Each row is a point. Each copy is the shape, with its points in the same order, turned, moved and blurred by noise. Some copies are also mirrored. Which?

Shape (7 x 2)
[[ -5  63]
 [ 14 -15]
 [-12 -40]
 [ 12 -13]
 [ 20 -27]
 [-13 -30]
 [-15  -7]]
Copy 1 (7 x 2)
[[ -5  65]
 [ 16 -15]
 [-20 -44]
 [ 13 -14]
 [ 22 -28]
 [-12 -27]
 [-17  -7]]
Copy 1 is: only turned
Copy 2 (7 x 2)
[[  5  57]
 [ 23 -22]
 [ -5 -44]
 [ 21 -16]
 [ 31 -28]
 [  0 -33]
 [ -1 -13]]
Copy 2 is: only turned
Copy 3 (7 x 2)
[[-41  38]
 [ 19 -14]
 [ 20 -46]
 [ 24 -13]
 [ 36 -19]
 [ 13 -39]
 [ -4 -24]]
Copy 3 is: only turned
Copy 4 (7 x 2)
[[ 23  53]
 [-20 -11]
 [ -9 -42]
 [-19  -9]
 [-33 -22]
 [ -6 -33]
 [  5 -13]]
Copy 4 is: mirrored

Shape (6 x 3)
[[ 15  18  25]
 [  9 -36 -44]
 [ -2  17  32]
 [-41   3 -20]
 [-13 -20   9]
 [-27  40  39]]
Copy 1 (6 x 3)
[[ 20   8  30]
 [ 41   0 -56]
 [-10   7  33]
 [-26   7 -29]
 [  0 -17  -9]
 [-37  12  43]]
Copy 1 is: only turned
Copy 2 (6 x 3)
[[-10  19  10]
 [-22 -43 -49]
 [  5  10  27]
 [ 33 -34 -15]
 [ -8 -31   5]
 [ 32  15  38]]
Copy 2 is: mirrored

Shape (8 x 4)
[[ -5   5  30  -8]
 [ 14  39  -1  -3]
 [ -8   3 -26 -11]
 [-33  -3  -9 -15]
 [  8 -71 -38 -16]
 [-38 -67 -20  30]
 [-16  36  14   1]
 [ -9  -4 -12   3]]
Copy 1 (8 x 4)
[[-10   0  32   4]
 [ 26  20  36 -22]
 [ 12  -7  -1 -34]
 [-13 -20   8 -31]
 [  8 -28 -65   2]
 [-53  -6 -56 -16]
 [ -4  12  46 -28]
 [ -3   5   0 -22]]
Copy 1 is: only turned
Copy 2 (8 x 4)
[[ 18  -7  30  16]
 [-24   3  29  -3]
 [ -3 -23  -5 -21]
 [ 14 -44   7 -12]
 [ 52  -4 -48 -35]
 [ 47 -44 -62  21]
 [-16 -22  36  15]
 [  6 -17  -8  -1]]
Copy 2 is: only turned
